Each point is reached from the start by the listed moves, each made 0, 1 or 2 times, or once backwards (-1), plus a little noise. Is the number of moves made odd or even? Then give how often each move was made.
In the rows, zero is written as 128.

Moves:
(1): [154 149]
(2): [104 166]
Start: [143 129]
Points:
[143 128] => even (0, 0)
[142  69] => even (-1, -1)
[ 95 146] => even (-1, 1)
[219 133] => odd (2, -1)

Moves:
(1): [165 117 107 122]
(2): [137 171 113 115]
(3): [170 132 173 105]
(4): [136 134 141 158]
Start: [133 122 130 115]
Points:
[140 138 199 100] => even (-1, 0, 1, 0)
[173 231 193 132] => even (-1, 2, 1, 2)
[145 121  92 192] => even (1, 0, -1, 2)

Moves:
(1): [169 109 120 158 133 105 136 112 122]
(2): [147 158 112 129 125 101 108 106 140]
(3): [134 132 153 120 140 133 123 123 122]
(4): [109 136 143 152 124 111 116 148 121]
(5): [117 121 115 117 171 136 128 147 137]
(6): [123 126 121 149 141 158 116 122 138]
(7): [120 143 133 135 135 137 150 135 135]
(8): [151 148 143 122 102 135 121 169 116]
Start: [100 109 108 117 113 137 123 129 135]
Points:
[156 112 229 139  64  92  89 249  50] => even (1, -1, 2, 2, 0, -1, -1, 2)
[147 194 101 219  89  84 113  79 161] => even (1, 2, 0, 1, -1, 1, 2, 0)
[200  54 141 206  86 172  99 120  97] => odd (2, -1, 1, 0, -1, 2, -1, 1)
[ 86 116 111 106 166 172 180  77 160] => odd (0, 0, 1, -1, 0, 0, 2, -1)
[ 62 125  98 123 135 102 149 184 139] => odd (0, 0, -1, 1, 1, -1, 1, 0)
[240 195  87 170 121  74 127 167 145] => odd (2, 2, 0, 0, 1, 0, 2, 2)

Moves:
(1): [181 126 141 134 120 146 131 135 137 142 151 140 135]
(2): [112 158 132 127 126 129 124 122 139 144 131 125 131]
(3): [121 128 158 116 127 135 123 131 133 125 133 117 113]
(4): [128 129 133 150 115 126 127 128 125 120 131 133 126]
(5): [126 128 137 136 152 138 119 128 124 137 139 151 135]
(6): [117 130 120 127 115 161 132 135 128 131 124 133 141]
(7): [132 133 117 131 128 123 173 137 138 134 118 131 116]
(8): [127 136 133 123 130 124 121 161 127 124 130 121 124]
(9): [117 121 123 132 125 135 122 130 159 117 122 136 142]
(10): [120 121 139 129 121 124 136 138 135 161 136 125 136]
(11): [108 128 111 125 139 124 143 110 112 124 166 119 143]
Start: [116 145 112 142 162 122 115 134 139 123 116 137 110]
Points:
[ 82 232 116 139 199 205 213 157 122 204 226 161 138] => even (1, 2, 1, 0, 2, 2, 2, 1, -1, 0, 2)
[153 181 154 173 137 200 118 164 206 119  96 192 105] => even (1, 1, 1, 1, 1, 1, 1, 0, 1, -1, -1)
[194 173 130 168 213 157 206 154  99 135 249 179 101] => odd (2, 0, 1, 1, 2, 0, 2, 1, -1, -1, 2)
[ 71 218 138 179 169 157 179 142 210 102 211 154 120] => even (1, 2, 2, 2, 1, 0, 2, 1, 2, -1, 2)
[143 221 121 160 164 123 188 175 223 111 220 137 119] => even (2, 2, 1, 1, 0, -1, 2, 2, 2, -1, 2)

Moves:
(1): [136 127 142 141 139 120 128 120 133 123 119 120 133 115 124 131 131 128
 139]
(2): [129 144 136 129 122 127 131 129 132 128 132 122 136 132 123 134 135 127
 132]
(3): [126 119 146 126 116 131 138 131 130 140 126 124 127 143 136 116 132 122
 125]
(4): [117 129 129 147 132 127 126 136 130 128 123 125 123 125 130 128 119 124
 124]
(5): [118 129 135 125 151 118 130 135 124 133 138 119 146 122 137 129 130 121
 120]
(6): [141 124 135 120 139 152 124 135 140 121 123 124 132 134 120 130 118 122
 135]
(7): [125 116 121 135 121 123 154 124 139 132 121 134 131 118 127 131 125 127
 131]
(8): [126 126 121 127 116 123 135 154 127 134 137 117 125 135 128 112 133 130
 140]
(9): [123 123 125 127 121 115 122 130 144 122 132 123 126 127 122 134 131 124
 129]
(10): [139 135 123 137 135 135 127 116 126 149 127 124 109 135 109 124 134 128
 119]
(11): [123 120 128 136 119 138 121 113 128 136 152 115 138 122 122 132 131 133
 125]
(12): [137 121 131 137 124 119 132 133 128 130 123 145 143 132 128 128 132 126
 122]
(13): [131 126 124 123 119 127 124 130 131 126 115 115 145 129 124 130 126 133
 114]
(14): [132 129 116 127 126 121 136 125 122 109 136 120 121 155 127 126 119 131
 126]
(15): [141 135 114 139 133 122 129 123 140 130 134 127 127 130 148 132 128 133
 123]
(16): [133 122 132 122 127 123 123 148 120 121 130 114 118 127 132 155 129 126
 127]
(17): [120 123 124 132 128 132 129 131 120 130 119 124 126 135 133 130 143 120
 137]
(18): [124 124 137 134 136 135 130 128 137 130 126 121 123 131 124 133 137 146
 130]
Start: [149 129 121 131 130 145 128 117 120 145 125 136 124 138 112 123 126 129
 124]
Points:
[221 155 152 241 156 150 101  23 217 206 136 120 202  98  60 150 138 139
  80] => even (2, 2, 0, 1, 0, 1, 0, -1, 1, 2, 2, 2, 1, -1, 2, -1, -1, 0)
[229 135 107 215 111 153 184 117 207 180 122  70 170 173  78 121  90 117
  85] => even (1, 2, 1, 2, 0, 2, 2, 1, 0, 2, 1, 1, 2, 1, 2, 0, -1, -1)
[150  86 145 223 197 127 249 165 159 185 108 113 105 215 141  39 115 136
 137] => even (1, -1, 2, 2, 2, 1, 2, 2, -1, 1, -1, 1, -1, 2, 1, -1, 0, 2)
[191 112 199 161 115 182 172 174 133 204 148  56 108 166  35 154 160 161
 145] => odd (1, 2, 1, 0, 0, 1, 1, 2, -1, 2, 1, 1, 0, 0, -1, 2, -1, 2)
[128 153 192 146 148 121 134 170  92 137  58  58 162 129 114 143 123  81
 125] => odd (2, 2, 1, 2, 1, 0, 0, 0, -1, 0, -1, -1, 2, 0, -1, 1, 1, -1)
[149  48 213 156 141 193 103 113 184 135  62  74 190 107 113 145 127 118
 126] => odd (2, -1, 2, 1, 0, 2, 0, -1, 1, -1, 1, 0, 2, -1, 0, 0, 1, 1)
[159  84 132 199 120  97 188  28 171 217 181 138 149 122 147 135 162 126
  95] => odd (1, 0, 2, -1, 1, -1, 2, -1, 1, 1, 2, 1, -1, 0, 2, 0, 0, 0)
[133 115 151  91 192 234  67 106 142 183 124  50 171 145  80 164 175 138
  93] => odd (-1, 0, 0, -1, 2, 2, -1, -1, 1, 1, 1, -1, 2, -1, 0, 0, 2, 2)
[122 130  98 131  87 123 184  87 185 176  71  90 117 176 109 168 200 149
 101] => odd (-1, 2, 1, -1, 0, -1, 2, -1, 2, 1, -1, -1, 2, 0, 1, 0, 2, 2)

Moves:
(1): [143 123 118 131 129 123 116 117 126 133 119 145 125 130 133 127 123 127
 120 131 134 132 123 132 120 137 125]
(2): [125 135 120 136 127 132 127 137 143 140 116 141 125 121 123 112 126 125
 130 138 139 134 129 129 129 131 131]
(3): [114 150 131 135 134 117 135 121 130 107 140 127 131 146 134 128 134 142
 124 115 104 128 148 135 140 134 123]
(4): [122 134 124 131 127 137 117 137 106 135 128 129 112 139 136 128 120 148
 158 130 102 118 137 121 128 118 119]
(5): [125 131 118 124 131 125 130 128 126 127 135 136 126 134 134 129 135 119
 138 139 124 120 141 130 143 122 118]
(6): [136 127 119 118 113 133 124 132 127 134 136 126 139 116 127 130 125 119
 130 128 115 132 141 115 129 133 119]
(7): [133 131 131 119 129 129 141 139 128 133 141 127 133 130 137 139 125 126
 131 134 123 140 128 132 129 142 132]
(8): [132 144 125 144 129 119 132 137 133 121 118 124 131 138 111 145 144 130
 109 139 135 114 141 149 154 135 143]
(9): [134 138 128 130 137 132 128 127 128 121 140 130 140 129 125 133 121 121
 144 144 118 131 129 128 131 125 124]
(10): [121 122 129 120 125 125 114 128 129 125 125 130 118 125 116 133 127 121
 131 134 137 130 123 130 131 130 131]
(11): [118 114 132 138 122 118 113 126 139 114 138 129 151 117 151 137 130 118
 113 116 139 140  98 121 146 123 127]
(12): [122 134 134 135 122 130 125 123 110 130 122 138 124 132 112 138 131 127
 139 130 130 112 132 135 125 134 115]
(13): [132 130 131 126 132 119 120 128 137 127 120 124 133 128 137 134 126 121
 124 124 124 122 126 132 135 127 124]
(14): [137 131 135 121 114 139 126 130 139 123 144 123 124 128 136 125 126 121
 132 124 144 120 149 132 131 151 135]
(15): [141 111 133 133 128 140 134 142 136 144 139 141 118 134 109 127 132 114
 129 135 127 142 137 148 126 135 141]
(16): [129 130 116 126 112 118 122 125 142 130 129 125 132 129 121 137 127 127
 139 129 138 122 127 139 133 136 116]
(17): [138 123 129 125 132 120 114 136 132 136 132 132 141 132 119 123 137 128
 130 163 132 116 111 127 134 123 107]
(18): [140 126 131 123 125 131 130 122 127 125 130 126 131 126 130 137 124 132
 123 129 125 130 120 132 142 125 116]
(19): [124 130  92 144 139 123 123 140 149 121 129 130 115 138 134 102 129 108
 114 101 139 129 127 126 134 131 124]
(20): [140 119 119 128 117 119 127 120 115 120 124 122 146 134 128 109 136 122
 132 132 129 134 128 127 141 124 123]
(21): [128 124 128 141 137 137 113 131 112 139 129 130 115 142 121 138 134 121
 129 151 130 137 132 135 130 129 113]
(22): [123 125 128 123 136 151 133 118 118 132 121 127 126 142 135 128 134 133
 107 121 114 130 119 147 127 129 136]
(23): [123 140 135 125 122 106 124 136 124 130 142 130 139 125 124 130 113 128
 132 129 146 122 130 136 124 118 134]
(24): [124 138 142 143 110 127 122 119 131 127 132 133 122 124 133 138 125 115
 140 132 125 132 112 120 117 128 130]
Start: [118 136 131 116 116 119 132 109 126 138 128 157 138 137 128 130 125 120
 134 133 148 117 114 108 121 131 135]
Points:
[ 94 174  80 230 171 104 116 185 182 134 181 217 115 246 147  60 170  65
  88 167 134 174 127 190 211 132 159] => even (0, 2, 2, 1, 1, -1, 1, 1, 0, 0, 1, -1, 0, 0, 2, -1, 1, 0, 2, 1, 1, 1, 1, 1)
[108  99  80 167 120 118  76 150 124 190  79 204  98 140 130 105 138 126
 141 159 153 120  97 104 139  82 156] => even (1, 1, -1, 2, 1, 0, -1, 1, -1, 0, 1, -1, 0, -1, 1, 0, 0, -1, 0, 0, 0, 0, 0, 0)
[ 91 239  33 190 171  90  97 160  82 152  96 180  90 214 119 107 114 127
 192 159 108  47 174 122 158  88  68] => even (0, 1, 0, 2, 1, 0, 0, 1, 1, -1, -1, 1, 1, -1, -1, 0, 0, 0, 2, 0, 1, 0, 1, 0)
[198  64  70  91 136 133  12  69 140 143 138 190 200 137 125 163 137   7
  63 229 169 125   9 140 192 125  32] => odd (2, -1, -1, -1, 1, 2, -1, 0, 2, 2, 1, 0, 1, 0, 0, 0, 2, 2, 1, 0, 1, 2, 0, 0)
